Every row gives one point. Two turns around zero, p and q, are shown by what they do to some points. Where does a point land after both, in the order given? Backwards means that the second turn is done in reverse. Each puzzle has new turns, and all numbers are rounded.
(in the rows, 128 means zero)

Turn p:
[173 133] -> [169 148]
[146 124] -> [146 130]
[119  77] -> [137  77]
[121 133] -> [120 130]
[ 81 173] -> [ 68 154]
Turn q:
[ 95 100] -> [ 85 131]
[167 112] -> [145  89]
[122 172] -> [155 164]
Where do these land?
q, then p backwards: [164 106] -> [124  86]
p, then q backwards: [ 91 172] -> [ 72 114]
p, then q backwards: [129 106] -> [148 119]

Turn p:
[159  92 113] -> [127 101 170]
[101 135 151] -> [107 141 102]
[111 182 165] -> [127 186  93]
[140 103  83] -> [150  84 146]
Turn q:
[144 121  50] -> [134 110  50]
[ 89 142 160] -> [111 107 173]
[147 112 139] -> [146 148 130]
[ 92 124 155] -> [129 106 167]
[168 142 137] -> [118 169 120]
Where do these land?
q, then p: [130  84  90] -> [156 103 173]
p, then q: [122 130 161] -> [104 105 134]
q, then p backwards: [114 133 160] -> [159 112 134]
p, then q: [118 155  76] -> [150 164  86]
p, then q: [163 179 168] -> [ 58 151 136]
p, then q: [122  87 113] -> [167 114 143]

Turn p:
[108  85 133 106] -> [117 114 157  88]
[120 173  77 171] -> [ 86 131  79 177]
[ 98  92 156 150] -> [106 138 182 124]
[141  96 133 127] -> [136 105 152 123]
[153 151 140  63] -> [181 134  96  87]
[148 171 128 151] -> [141 145 102 168]
Turn q:
[105 127 127 111] -> [113 135 125 151]
[159 133 158 141] -> [156 105 151 114]
[178  68  93 129] -> [ 88  88 108  67]
[115 120 141 149] -> [147 118 110 138]
[131 154 170 122] -> [156 122 163 150]
[116 155 170 117] -> [152 127 159 163]
[ 92 139  38 127] -> [ 85 200  80 114]
Where do these land?
q, then p: [183  83  84 124] -> [113 125 124  46]
p, then q: [100 154 128  95] -> [103 166 149 132]
p, then q: [102 148 106 119] -> [109 161 117 139]
p, then q backwards: [110 135 178 122] -> [138 179 115 128]
q, then p: [154 176  81 132] -> [161 171  85 106]
p, then q: [106 112 180 146] -> [169 122 165 154]
q, then p: [141  88 139 158] -> [124  80 134 107]

Turn p:
[103 110 138 106  76  91] -> [ 91  79 136 136  89 112]
[141  92 148 151 129 130] -> [129 106 109 123 136 166]
[171 142 104  93 100 142] -> [104 167 136  91  93 125]
[109 144 140 170 165 167] -> [146 146 106 148 190 130]
[182 155 103 154 122  88] -> [160 161  98 137  70 137]
[105 121  85  85 150 183] -> [128 143 161  71 171  91]
[ 85 132 179 136 154  94] -> [137  92 151 191 147 136]
Turn q:
[ 91 101 141 155 167  91] -> [122  82  98  76 116 132]
[150 142  81 166 145  86] -> [183  84 102 143 147 121]
[ 82 140 138  73 119 132] -> [ 65 151 110 132 146 146]
[167 110 157 155 171 142] -> [161 112 176  88 116 138]
[127 153 157 166 102 166] -> [114 116 168 158  84 113]
[147 133 157  90 112 162] -> [106 171 169 133 136 130]
[155 175 105 142  79 114] -> [143 121 131 193 145  89]
[127 113  95  81  90  96] -> [125 171  81 138 165 106]
[104  85 121 125 167 163] -> [132 143 118  91  95 177]
Where do these land?
q, then p: [145 144  71 122 121 118] -> [168 158  95 115 130 141]
p, then q backwards: [136 177 136 145 121  80] -> [126 136  97 154  80 162]
q, then p backwards: [ 88  85 144 169 183 172] -> [194  71 118 104 101  91]
q, then p backwards: [133  98 105 132 156 106] -> [142 100 101 154 143 136]
p, then q: [150 145 134 129 160 144] -> [129 114 163 146 137 144]
q, then p: [121 173 142  75  90  94] -> [188 106 135 171 160 104]
q, then p: [102  69 119 145 106 180] -> [ 71 155 106 126  91  85]
p, then q: [149 133 174 107  87 129] -> [ 85 125 113 146  81 134]
